Every row gives one point. Each copy is the shape, with its points in the same order, turned, moved and blurred by noise. Say if it was mirrored as well.
(in the rows, 128 means zero)

Shape, 6 rows:
[[ 76 107]
 [138 111]
 [150 191]
 [ 58 160]
 [142 181]
 [135  84]]
Copy 1 (6 x 2):
[[ 60 150]
 [119 137]
 [142 213]
 [ 46 195]
 [145 206]
 [111 114]]
Copy 1 is: only turned
Copy 2:
[[168 163]
 [131 111]
 [ 64 154]
 [134 205]
 [ 72 153]
 [147  95]]
Copy 2 is: mirrored

Shape:
[[183 185 117]
 [157 195 108]
 [184 102  90]
 [189  66  85]
 [157 104 131]
 [ 53  83 105]]
Copy 1:
[[204 132 116]
 [189 156 112]
 [148  67 112]
 [127  35 116]
 [140  88 155]
 [ 42 139 154]]
Copy 1 is: only turned
Copy 2, 6 rows:
[[140 113  44]
 [125 144  53]
 [179 131 129]
 [196 133 164]
 [132 118 127]
 [ 82 207 173]]
Copy 2 is: mirrored

Shape (7 x 4):
[[ 79  99 148 126]
 [133 111 200 149]
 [171 189  99  96]
 [156 159 117 166]
 [ 62 127 104 111]
 [ 46  70 163 141]
 [227  91  97 118]]
Copy 1:
[[106 198 155 140]
 [ 40 164 150 133]
 [133  99  59  86]
 [ 93 130  77 155]
 [160 198 128 117]
 [ 99 223 188 151]
 [102  37 134 144]]
Copy 1 is: mirrored
Copy 2:
[[ 90 143 128  71]
 [109 155 202  92]
 [177 107  89 157]
 [151  77 149 143]
 [ 97 110  89  74]
 [ 36 135 149  32]
 [101 137 131 230]]
Copy 2 is: mirrored
Copy 3:
[[ 77 100 109 112]
 [108  86 177 159]
 [202 163 100 130]
 [145 173 130 160]
 [ 92 134  92  82]
 [ 38  85 124 109]
 [174 118  67 227]]
Copy 3 is: only turned

Shape:
[[154 143  60  99]
 [148 190 184 103]
 [172  67  88  72]
 [109 136 183 154]
 [110  97 140  75]
 [153 167 107  34]
 [ 70 147 114  91]
 [ 74 110 168 150]
 [ 54 139 130 172]]
Copy 1, 9 rows:
[[141 187  63 147]
 [132 194 179  71]
 [127 130  25  89]
 [106 123 165 114]
 [ 73 146  90  83]
 [120 227  84  73]
 [ 58 188 120 139]
 [ 61 111 149 138]
 [ 75 129 167 182]]
Copy 1 is: only turned
Copy 2 (9 x 4):
[[173 137 140  68]
 [ 81 140 224 130]
 [120 152 118  21]
 [ 75 132 137 155]
 [ 75 113 131  67]
 [134 121 213  40]
 [121  63 144  89]
 [ 79 100 105 142]
 [120  81 102 164]]
Copy 2 is: mirrored
Copy 3 (9 x 4):
[[105  87 192 166]
 [ 94 212 180 104]
 [177  81 179 116]
 [110 192  92 105]
 [115 102 148  82]
 [ 92 116 224 106]
 [ 64  99 139  96]
 [110 144  71  87]
 [ 55 129  72 134]]
Copy 3 is: mirrored

Shape:
[[110 175 103 151 154  98]
 [222  82 189 170 155  48]
 [104 173 151 127 145 184]
 [113 187 151 179 148  82]
 [100 100  93 109 109 209]
 [114 168 116 195  85  96]
 [ 75  92 133  86 101 198]
 [ 82  72 209 102 130 105]
 [150  93 249 195 155 169]
 [142 177 157 106 120 118]]
Copy 1:
[[ 93 149 124  96 108  75]
 [246 176 199  99 109  83]
 [ 86 100 134 180 133 120]
 [ 99 194 143 126 111  73]
 [111  60  82 132 138 171]
 [108 203 115 114  86 125]
 [109  73 110 146 194 183]
 [150 154 168 127 224 133]
 [199 157 168 224 147 120]
 [ 96 123 190 120 123 119]]
Copy 1 is: mirrored
Copy 2 (10 x 6):
[[ 80 144 168 114 128  67]
 [164  12 161 188  94  22]
 [118 177 151 162 137 140]
 [ 97 118 219 130 126  81]
 [129 156  61 119 153 156]
 [126 110 196  72 151  85]
 [134 149  70 123 110 185]
 [113  68 126 156  44 157]
 [161  53 177 229 142 153]
 [145 163 173 142  86  85]]
Copy 2 is: mirrored

Shape:
[[129  89 119 106  77 138 108 146]
 [158 115 169 104 104 103 158 180]
 [113  92 175  62 125 133 105 163]
 [133 130  56 130 139 194 178 188]
 [107 121 218 145 122 187  93  45]
 [105 130 174  84 150 142  68  61]
 [135 172  56  95 106 165 187 131]
 [105 155 170 124 121 123 117 172]
 [142 132 112 130 110  89 120 182]
 [108 162  60 125  69 164 148 174]
 [135 156  43 125 144 195 126 163]
 [177 137 191 134 128 187  68  59]
 [108 126 156  92  99 149 107 171]
 [ 87  92 177 175 140 144  96   7]]
Copy 1 (14 x 8):
[[164  84 126 125 150 104 104 119]
 [157 153 145 136 168  81 101  69]
 [163  88 146 109 183 150 113  57]
 [164 150  28  99 172  91 154 153]
 [148  93 186 111  57 206 177 113]
 [160  97 196  89 138 210 131 130]
 [192 179  91  52 157  92 113 175]
 [121 143 113 120 142 149  83  89]
 [126 142 118 150 181  95  77 121]
 [149 135  62  79 140  84  72 157]
 [171 132  38 102 167 133 123 185]
 [201 112 177 153  85 202 155 133]
 [148  89 118 106 153 147  93  81]
 [107  78 209 112  86 179 203 165]]
Copy 1 is: mirrored
Copy 2:
[[126 133 165 116  72 146 117 140]
 [176 188 179 137 117 154 113 186]
 [134 147 206  89 121 155  72 157]
 [220 150 120  58 126 133 188 116]
 [ 73 111 166 138 152 232 110  90]
 [ 62 125 178 118 150 159  68  66]
 [193 201 116  94  94 133 168  70]
 [123 193 144 103 143 170 102 154]
 [138 182 119 111 110 119 119 186]
 [165 210 101  62  70 158 173 123]
 [169 147  84  42 120 117 154  90]
 [110  87 128 156 137 203  59  79]
 [125 171 163  71  99 181  87 152]
 [ 24  97 175 169 162 198 161  74]]
Copy 2 is: only turned
Copy 3:
[[137  87 103  66 125 117 124 130]
 [172 171 128  64 135 101 157 148]
 [106 156  82  68 135  62 144 118]
 [ 75 137 165  74 143 211 138 192]
 [133 132  18 196 111 110 123 113]
 [100 158  58 143 103  76  87  88]
 [ 94 133 181  89  83 208 165 138]
 [126 160  91  84  96 102 132 174]
 [149 138 147  56  97 103  93 174]
 [106  91 142  57  80 191 140 176]
 [ 52 120 134  73 114 226  95 161]
 [147 152  38 162 121 157  78  75]
 [114 128  78  68 102 109 140 144]
 [119 101  70 242 112  90  90 127]]
Copy 3 is: mirrored
Copy 4, 14 rows:
[[101 109  76 104 156  97 126 162]
 [139 102 124 120  97  83 129 200]
 [ 89 132 124 139 154  77  95 211]
 [ 38 102 103  57  53 141 129 138]
 [108 145 178 177 220 160 154 125]
 [104 168 160 150 211 111  79 126]
 [ 87 162 114  34  78 114 146 114]
 [112 150 112 167 101 116 116 171]
 [131 104  80 122  84  90  94 155]
 [ 82 153  44  73  76 126 152 125]
 [ 48 137  90  58  80 163  92 111]
 [141 134 166 133 212 197 105 140]
 [ 90 148  96 136 131 107 123 189]
 [103 111 172 179 228 124 138  54]]
Copy 4 is: mirrored

Shape:
[[119 192 133 149  94 153 163 172]
 [195 137 196 141 169 114 107 110]
 [162  60 152 156 156  70 116 107]
 [136 163 113 179  74 112 165 146]
 [130 125 152 121 198  89  68 104]
 [141  90  78 150 157 122 223 131]
 [104 124 179 101  74 141 156 146]
 [168 141 177  97 165  64  81  44]
 [181 117 127 147 188 105  55  81]
 [130 121 180 163 153  83  79 107]
 [140 139 174 133 193  75 136  72]
 [ 95  85 158 177  91 169 161  92]
 [153  70  21 124 147 132 213 115]]
Copy 1:
[[184 146 153 159 188 165 145 108]
 [160 150 141 101 108 146  48 165]
 [143 132 106  71  73 104  91 130]
 [185 162 142 115 178 152 139  62]
 [143 160 152 145  66  84  96 165]
 [166 184  45  79 156 129 164 130]
 [171  91 173 103 181 129 151 139]
 [155 185 197  75  62  73  48 184]
 [106 181 139 126  78 103  44 141]
 [174 139 148 131  74  94  75 123]
 [201 181 134 107  85  86  73 177]
 [173  95 109 108 197  79 103 109]
 [106 213  48  63 173 115 185 126]]
Copy 1 is: only turned
Copy 2, 13 rows:
[[129 161 127 127 157 139 203 137]
 [167 114 153 107 163 132  59 107]
 [171  78 170 177 105 142  68  81]
 [175 139 112 162 127 131 190 137]
 [118 138 173 162 147 101  48  62]
 [129  51 104 150  94 152 180  52]
 [100 111 184 147 137 147 165 176]
 [138  94 153 159 167  60  21 117]
 [146 138 125 147 119 107  22  68]
 [159 137 170 184 155 130  65 104]
 [139  78 146 165 186 105  72  78]
 [109  99 116 192 129 203 138 158]
 [105  47  76 148  38 128 176  53]]
Copy 2 is: mirrored
Copy 3, 13 rows:
[[190  68 142 150 108 132 151 157]
 [105 152 167  69 131  73 183 163]
 [ 89 170 127  77 115  62 113  97]
 [194  94 153 120 103 142 118 112]
 [ 90 162 154 119 187  46 136 145]
 [176 158  96 166  66  76 153  66]
 [113 100 119 148  78 152 115 175]
 [ 88 220 176  89 176  94 139 167]
 [ 91 165 165  90 198  67 171  99]
 [ 92 135 180  92 148  69 109 142]
 [124 196 177 120 128  50 137 155]
 [ 88 105 174 161  56 131 126  90]
 [176 173  61 178  98 100 167  28]]
Copy 3 is: only turned
Copy 4 (13 x 8):
[[157 155  80 188 131  81  82  92]
 [135 113 110 132 112 210 105  52]
 [157 107 168 115  93 191 164 129]
 [150 164  98 189  87  81 128 127]
 [136  56 134  92 111 153 141  65]
 [141  89  95 159 129 135 117 208]
 [159 196 119 139 175 116 113 106]
 [ 87 118 122  72  81 195 171  62]
 [101  58 147 138  84 177 143  67]
 [177 110 129 130 101 158 159  58]
 [141 108  76  92 114 184 152 100]
 [155 155 123 213 180 131 186 130]
 [ 96  76 132 162 126 115 108 249]]
Copy 4 is: only turned
